Each row of a before or after table is a point. One or more steps were done to the points. Then noise was added and the rows were shuffled. The steps act on how far a point lies along the listed directions, d1 being the first. What was done? A step turns or swaps two directions, mirrors them in a line or flattens them onto one, adds a multiple of one to another, or multiplies one. Angles are multiples of 10 degrees, from the lower direction toward the higher: turns from -170 to 170, lines from 10 to 170 but not 90. Use the fewest steps. Two steps may share a direction if one is a turn and the other turns, adds or multiplies; they go together, in the order done. Otherwise the lowest direction goes first.
(in the rows, 128 means zero)

Directions:
(1): [109  95]
(2): [ 95 147]
Before (13 x 2):
[[183 138]
 [156 103]
 [134 129]
 [181 138]
 [158 102]
 [107 108]
 [118  99]
 [144 162]
 [127 146]
 [175 100]
 [177 146]
 [113 129]
 [145 129]]
After (13 x 2):
[[150 165]
 [108 180]
 [ 93 140]
 [152 110]
 [160 124]
 [105 174]
 [127 144]
 [127 133]
 [111 124]
 [152 161]
 [107 178]
 [147 177]
 [130 110]]
Steps: turn d1 and d2 by -100 degrees

Directions:
(1): [127  96  86 140]
(2): [ 87 133 116  95]
Before (11 x 4):
[[ 77  93  70  91]
 [112 173 173 118]
 [126 135 124 112]
 [133 147 156 108]
 [162 155 173 141]
 [143 140 160 145]
 [145 130 151 136]
 [114 161 159 105]
 [108 111  96 119]
 [131 115  85 106]
 [128 159 178 122]]
After (11 x 4):
[[132 125 113 123]
 [178 121 118 137]
 [155 114 120 156]
 [181  79 102 176]
 [ 98 144 142 111]
 [ 74 126  94 108]
 [ 90 152 139  86]
 [113 136 142 109]
 [ 82 127 114  97]
 [ 94 117  96 110]
 [108 122 113 100]]
Steps: turn d1 and d2 by -100 degrees

Directions:
(1): [157 108 169 167 151 158 109 138 114]
(2): [129 138 124 141  77 154 108 164 165]
(3): [157 172 132 122 112 102 101 142  84]
Before (12 x 9):
[[102 121 120 129 143 115 147  87 111]
 [144 151 116 117 104 106 112 124 118]
 [142 153 145 117 147  99 123 117 101]
 [132 119 140 124 156 127 148  86 107]
 [130 141 149 135 143 108 137  98  83]
 [108 138 117  88 165  88 130 107  93]
 [ 81 121  96 121 130 126 153 118 171]
 [ 81 126  75  82 107 107 172 110 179]
 [143 117 143 157  83 165 101 166 126]
 [ 97 105 118 104 169 118 151  80 128]
 [123 103 153 132 136 166 132 134 171]
 [153 194 136  88 132  90  89 118  44]]
After (12 x 9):
[[147 118 156 156 125 162 120 125 132]
 [150 143 124 120 127 102 113 111 103]
 [120  85 138 120 206 119 170  78 109]
 [103 114 124 107 119 144 145 127 185]
 [176 186 163 121 125 124  66 147  53]
 [102 101 126 136 183 127 156  99 138]
 [126 107 152 165 137 150 124 108 115]
 [132  89 160 156 165 167 113 112 134]
 [141 140 164 164 108 142 114 136 108]
 [157 149 160 143 129 127 104 140 114]
 [102 141  88  95  70 113 135 138 130]
 [148 115 170 147 169 143  93 138  92]]
Steps: turn d1 and d2 by 100 degrees
